Each row of a before or after table is a point. The points were changed in one or more steps. Then noise was added and the rows were shuffled. The steps act on columns, c1 being the first. Write out the steps. A step turns or swaps two columns, mirrors them in a line or flattens them onto one, adds a multiple of one to another, or multiplies or shifts one. Angles are multiples of 10 degrees, from the lower column toward the higher: turns from -170 to 170, lines from 10 to 170 but not 90. Use the fewest steps. Two steps may share a column if one is a turn and the other turns, adds or multiplies; they go together, in the order done. Otherwise the lowest column goes first.

Before:
[[-14  34  52]
 [  7  12 -44]
 [-20 -10  12]
 [ -2  34 -53]
 [  7  16 -13]
 [-10  -5  38]
 [ -9  12  45]
 [-23   9 -33]
 [  3   5  -4]]
After, 9 rows:
[[ 18  10  57]
 [ -2   4   5]
 [ 23 -14  30]
 [  0  13  18]
 [ 13 -14 -18]
 [ -1  -1  46]
 [  6   4 -39]
 [ 14  23 -39]
 [ 28  37 -41]]
Steps: turn c1 and c2 by -150 degrees; turn c2 and c3 by -160 degrees

Before:
[[  4  11   8 -56  39   7]
 [-19  15 -26 -40 -33 -23]
 [ 35   6  14   3 -28  15]
 [ 39  16  17 -52  12  24]
 [ 23  17 -27   5  40 -27]
 [-17  17  40 -60 -13  -5]
 [-28  44  42   4 -11 -16]
 [-36  21  15  12 -34  33]
 [-28  23 -28   4 -16   4]
 [-43  22   6  -2 -38  28]
 [-21  -3  -3   7 -24  41]
 [ -9   9 -28  -1  37 -34]
 [-39  -8  41  17 -12  10]]
After (13 x 6):
[[  6  12  26  49 -13 -36]
 [-24   4  -6  -5  48   1]
 [ 33  -7  14  -8  29  17]
 [-14  20  -9  50  -3  39]
 [ -4  12 -25  12 -47 -17]
 [-12  23  62  41   2  17]
 [-19  30 -28   6   9  12]
 [-40   5  33 -32  13   4]
 [ 27   9 -26   6 -42 -22]
 [-11  52  38 -19 -10  16]
 [-35  36   6   1  45  18]
 [-27  33  10 -17  43  13]
 [ 40   1  36  46  18 -24]]
Steps: turn c1 and c2 by -20 degrees; mirror c3 and c4 in the line at 170 degrees; turn c5 and c6 by -120 degrees

Before, 11 rows:
[[ 10   1  10  -7   9   2   1  -5 -12   0  -9]
 [  9  14   1   3   8   8 -19 -22  12   3 -14]
 [  4  13  -1 -11 -34  14   7  13 -14   3   2]
 [ 13  14  13 -10 -24  -6  -7  30  -6  13  18]
 [ -5  12 -18 -17  -8   0  -9  29  -1  14  11]
 [ 28  -7   1 -12  -1 -11  -4 -14  15   6 -18]
 [  8  -1  -3   0  21  14  -8 -31  16  33 -15]
 [  3   1  -2  -6 -17  15 -20  23 -10  14  -7]
 [ -6   0  -2   0  -5 -15 -11 -20   1  24 -19]
 [ -6 -21 -13  19 -20 -11  -5 -16  -6  11   9]
 [ -8   2  14 -14   9  21 -11 -10  20   9 -14]]
After, 11 rows:
[[ -6 -41  -5   0  -5 -16 -33  25   1  16 -19]
 [  8 -41  -9   0  22  14 -24  38  15  23 -14]
 [ -5 -28  37 -17  -8   0 -27  -1  -1  -1  11]
 [ -6 -61  -1  19 -21 -12 -15  23  -6   0   9]
 [  9 -26 -17   3   7   8 -57  15  12   3 -14]
 [  4 -27  11 -11 -34  14  21  -7 -14   2   2]
 [  3 -39  24  -6 -17  15 -60  -7 -10   9  -7]
 [ 13 -26  22 -10 -24  -6 -21 -20  -5  18  19]
 [ 28 -47  -9 -11  -1 -11 -12  12  15   5 -18]
 [ -8 -38 -11 -14   9  21 -33   3  20  16 -14]
 [  9 -39  -9  -7   9   2   3  -3 -12   6  -9]]
Steps: shift c2 by -40; turn c3 and c10 by 40 degrees; turn c3 and c8 by -130 degrees; multiply c7 by 3

Before (13 x 14):
[[  6  17 -10   6   5 -19 -19   4   1  20  -8  -2  -1   8]
 [ -6  -9  -4   5  12   4   6   2  -9   4  -3   8   5 -15]
 [  4   1   6  16  14 -15  -1 -11   3  -3  -1   1 -10   2]
 [ -8   7   1  -4   4   7  -9   4  10  18 -12   9 -14   2]
 [ 10  13   4   0   5  -7  -5 -15   2   7   2  10  -1 -15]
 [  4  -1  11   2   9  11  -2  -6   6   8   0  16   1  12]
 [ 12  -6  -5   2  -4  -1   1  -8   6 -15   5  14   6   3]
 [ -1  -7  -9   0   1  -7 -11  16   5   2  -8  30   2  -6]
 [-18   0   5  -2   3 -11  14  -6   8   9  27   6  -7  -4]
 [ -7 -16   1 -11   1   4  -2 -24   2   3  13  21   4  -8]
 [  3 -10  14 -14  13   7  -4   9   7  -7   2  16 -13   0]
 [-10   4  -6   5  10  -7  -2  -4  12  -3  18   8   2  -2]
 [ -7  -2  -9  18   7  -2   3 -10 -22 -14   0  18   4  11]]
After:
[[  1  13 -17 -12   6  -3  -1  14 -26 -41   1  17  -5  -4]
 [  2  -3   2   2   5 -11  16   0   8  27  29   8  -3  -7]
 [  1  -9 -18 -14   4 -21 -13   5  -1  59  -8  -3  12   8]
 [  0   5 -10   6   1  -8  -8 -12   5   8  -8  32   8  10]
 [  1   6   0  18  -2   5  -6   4   5   9  14  21  -5 -24]
 [  0   3  -4   0   9   9   0  12   6  24  -1  17   1   3]
 [ -1   5   0   2  -5  -1  -1   7   6 -46   6  14  -4  -7]
 [ -1   8 -21   4  14   4   3 -14 -10  12  -3   8  -7  -6]
 [  0  -1 -21  -7  11  -6  -2   1  11 -11  16   9   0  -4]
 [  2  -9  -3  -9   5  -8  -4  -6   2  24   1  12   5 -20]
 [  1  10 -16 -13  12 -12   5   8  -3 -10   0  -1   8 -10]
 [ -1  -2  -6  19  13   6   5  -4  12 -21   0  16  13   9]
 [ -1  -9  -6  -2   5   7   1   0  10  52 -10  11  18   4]]
Steps: multiply c1 by 0; add -0.3 times c4 to c9; turn c2 and c4 by -140 degrees; add -1.5 times c5 to c3; mirror c7 and c13 in the line at 160 degrees; mirror c8 and c14 in the line at 60 degrees; multiply c10 by 3
